Each row is a point. Examples show where two turns around zero, p and q, send a point. Where does a point land after both, in the order given? Backwards means that the second turn is done in reverse. Each puzzle has new turns, and all numbers are rounded.
In the rows, 128 means zero.

Turn p:
[129 167 152] => [135 167 151]
[112 139 160] => [136 136 164]
[106 105 100] => [100  97 119]
[160 103 104] => [140 112  85]
[134 126 124] => [130 128 121]
Turn q:
[161 141 161] => [158  99 152]
[109 141 120] => [113 145 137]
[114 138  92] => [121 166 120]
[127  91 139] => [118 101 102]
Where do these land?
q, then p: [108  98 141] => [104  98 131]
q, then p backwards: [156 176 133] => [130 137 183]
p, then q: [146 112 115] => [136 142 106]
q, then p: [103 127 124] => [109 129 145]

Turn p:
[122 123 151 120  82 117] => [177 123 125 130 111 114]
[149 141 128 120 131 160] => [120 120 112 128 116 162]
[125 159 110 140 121 143] => [107 123 105 145 107 124]
[150 102 155 162 125 175] => [138  73 106 122 156 156]
[122 114 122 142 117  65] => [147 160 131 124 152  78]
[ 91 125 121 123 148 119] => [109 128 163 133 125 110]
[149 155 131 127 150 101] => [120 167 121 150 143 137]
[116 104 108  89 149 146] => [108 128 162  92 112 145]
Turn q:
[106 100 124 127 121 105] => [105 120  99 139 134 111]
[122  87 130 186  98 158] => [142 100 128 205 132 130]
[ 98 128 106  99 148 115] => [ 92 123 109  99 137 141]
[175 150 128 156 114 140] => [172 156 155 146 135 132]
[113 111 125  77 151 125] => [103 120  97  92 103 140]
[141 150 127 150 136 134] => [149 130 149 127 146 133]
[103 135 136 113  97 139] => [ 95 129 147 139 107 122]
[158 163 155 117 164 116] => [164 134 144  76 128 116]
[136 127 122 127 122 120] => [129 140 123 131 131 126]
Where do these land?
p, then q: [142 118 105 127 124 138] => [105 136 122 120 119 141]
p, then q: [117 161 113 131 122 114] => [115 138 143 141 155 113]
q, then p: [ 92 120 141 129 153 148] => [141 105 152  93 135 124]
q, then p backwards: [144 130 111 121 124  81] => [154 126 106 140 128  90]
q, then p: [ 99 139 108 140  90  84] => [100 139 159 170 141  95]
p, then q backwards: [155 114 157 100 132 161] => [141 134 106 126 162 170]
q, then p: [148 114 162 150 149 170] => [160 116  96  93 153 147]

Turn p:
[164 169  89 113 121 142 107 141 117] => [130 153 166 170 159 128 101 131 117]
[189 129 110 135 110 107 124  64 164] => [200 107 160 160 120 113 124 113 174]
[ 91 128 152 120 130 122 155 132 104] => [117 144  81 112 122 125 143 136 113]
[151 154  77 114  82 130 104 126 164] => [145 148 186 183 115 149 131 113 131]
[101 115 164 131 136 145 116 111 113] => [139 127 116  79 129 131 138 138 111]
[122 126 144 105 154 138 129 148 144] => [102 141 125 107 142 143 128 129 151]
[109  87 163 133 137 109 124 148 102] => [108 100  95  99 114 136 129 165 121]
[ 87 120 129 157 157 118 128 136 119] => [ 98 122 114  97 103 102 120 122 113]
[161 160 118 144 102 145 129 146 148] => [125 126 163 165 156 121 151 116 126]
[124 126 139 124 138 107 140 122 123] => [129 130 107 124 120 117 127 137 141]
[110  94 125 131 141 147 151 134 111] => [115 110  95 111 129 144 117 109 112]
Turn q:
[117 118 142 128 112 142  92 131 106] => [138 134 123 104 103 153 128 147 112]
[117 186 150 134 109 108 112 119 116] => [100 148  95 152 102 142 150 156 145]
[155 108  86 129 136 109 141 137 160] => [112 116 146 129 153 114  87  93 142]
[202 118 131 105 163 111 105 150 108] => [115 194 153  82 127 103 111 103 145]
[108 142 128 151 123 156 134 131 135] => [154 112 100 144 123 131 131 130 126]
[137 120 148 115 112 146 129  90 109] => [125 131 142 129  99 111 144 141  91]
[ 94 114 113 112 162 140 123 153 189] => [149  82 136 118 145 153 142  77 162]
[127 110  93 120 116 127 174 142 121] => [119 105 123 123 176 104 112 129 109]
[128 126 181 141 119 122 126 128 129] => [144 131 142 129 103 121 142 165 149]
[ 96 137 108 145 127 119 144 100 108] => [123 126 121 167 148 146 133 140 100]
Where do these land?
q, then p: [140 131 104 122 134 157 171 152 169] => [152 106 124 123  88 121  92 126 169]
q, then p: [115 133 163 159 142 103  98  88 115] => [116 117 144 138 165 112 181 122  99]
p, then q: [124 143 120 104 154 154 152 144 102] => [128 151 110 144 135 162 143  95 117]
p, then q: [128 166 109 117 132 134 138 170 142] => [147 128 111 171 132 153 154 137 141]
q, then p: [ 94 122 158 157  98 132  97 129 102] => [ 99 114 144 157 166 161 136 130 100]
p, then q: [163 148  92 117 113 158 170 133 145] => [162 149 141 189 112 128 122 109 120]
q, then p: [128 119 140 138 125  88 100 117  88] => [ 98 156 141 118 160 126 153 138 101]
q, then p: [122 135  93  99 126 146 129 122 150] => [158 125 108 112 103 136 107 113 119]
p, then q: [157 100 125 132 150 131 106 125 133] => [143 120 156 100 107 139 128 117 137]
q, then p: [146 111 160 106 122 114 124 114 141] => [127 133 110 125 120 139 168 149 138]
p, then q: [ 91  98 144 157 112  91 123 113 121] => [ 95 101 125  98 144 113 100 160 109]
